Each row of a before or after table is a point. One or more steps were done to the points. Then noise was added and the rows were shuffled. The steps act on how far a point lies along the listed directions, d1 being the first. What was done? A step turns or swaps two directions, mirrors them in a line or flattens them onto one, adds a multiple of one to another, or multiplies one. Angles are multiples of 10 degrees, from the lower direction toward the higher: turns from -170 to 170, lines from 10 to 170 but not 90. Use the fewest steps. Two steps may share a direction if one is a turn and the other turns, adds or multiplies; they go together, in the order done. Otherwise the lowest direction goes first.
(in the rows, 128 means zero)

Directions:
(1): [115 167]
(2): [ 89 115]
Before, 12 rows:
[[146  97]
 [168  91]
 [116 128]
 [108 124]
 [171 110]
 [120 119]
 [174  92]
 [169  99]
 [115 138]
 [109 150]
 [167  63]
 [116 108]]
After (12 x 2):
[[184 113]
 [112 132]
 [164 132]
 [130 140]
 [ 98 131]
 [181 117]
 [169 104]
 [177 113]
 [121 137]
 [136 149]
 [203 137]
 [118 145]]
Steps: swap d1 and d2

Directions:
(1): [ 86 121 178 100 164 140 128 144]
(2): [151  81 119 105 118 139 161 174]
(3): [135 162 135 144 150 113 195 130]
(4): [109 146  78  71 141 127 136 115]
Before, 8 rows:
[[149 114 154 178 101 141  65  97]
 [138 110 147 109 119 143  74 105]
 [136 173 147 173 113 114 114  91]
 [ 69 116 123  44 155 127 102 129]
 [ 93 154  81  56 159 104 131 110]
 [ 66 137  89  51 155 152  73  94]
 [168 131 116 178 131 106 143 141]
 [ 99 154 151 115 144 120 124 118]]
After:
[[130 123 122 119 141 107 148 141]
 [110 154 168 145 123 128  80  95]
 [155 145 106 140 121  95 194 133]
 [119 157 150 144 136 114 144 119]
 [176 143 111 144 107 122 131  94]
 [154 146 116 167 106 127  84  79]
 [112 109 137 120 150 127  82 138]
 [165 148  92 165 117 123 161 113]]
Steps: swap d1 and d3; flatten d2 and d4 onto the line at 20 degrees

Directions:
(1): [202 155 109 144 119  84 119 135 137 115 111 154]
(2): [144  73 160 106 138 125 113 103 145  86 156 168]
Before:
[[138  81 159  95 150 111 119 109 150  96 158 159]
 [179 166 110 153 133  98 129 146 142 148 120 127]
 [100 104 137 133 144 142 119 123 105 126 133 135]
 [ 65 103 161 106 137 176 137 129 118 126 150 116]
 [141  93 129 111 154 128 100 121 157 108 161 152]
 [ 28 119 159 120 129 189 139 118 127 148 138  91]
 [ 57 106 144 119 135 175 153 131 131 123 160 120]
 [227 163 107 160 129  64 111 139 136 113  95 159]
 [ 97  59 200  86 147 161 130  93 144  90 166 132]
 [ 84  97 155 112 137 154 150 107 123 129 152 127]
 [182 122 131 135 137 113 122 124 121 101 103 159]
 [ 66  77 162 122 136 182 133 113 129 111 152 117]]
After:
[[ 58 132 144 116 131 175 144 142 109 145 136  97]
 [ 54 133 126 129 131 175 159 142 123 143 146 102]
 [115  88 132 106 156 141 103 122 152 115 163 139]
 [193 147 120 146 136  92 121 138 151 132 130 145]
 [103  75 163  90 154 132 125 109 145 108 161 142]
 [ 57  77 190  93 144 180 141 104 130 117 156 102]
 [ 95 114 130 136 142 144 123 129 101 134 128 126]
 [227 120 132 141 136  69 102 121 144  87 117 182]
 [ 74 116 145 119 133 159 156 114 119 145 143 110]
 [ 37 158 137 138 119 179 145 133 121 170 115  74]
 [ 51 105 147 132 128 187 140 125 121 133 139  95]
 [169 103 144 127 142 124 120 115 123  93 114 163]]
Steps: turn d1 and d2 by 30 degrees
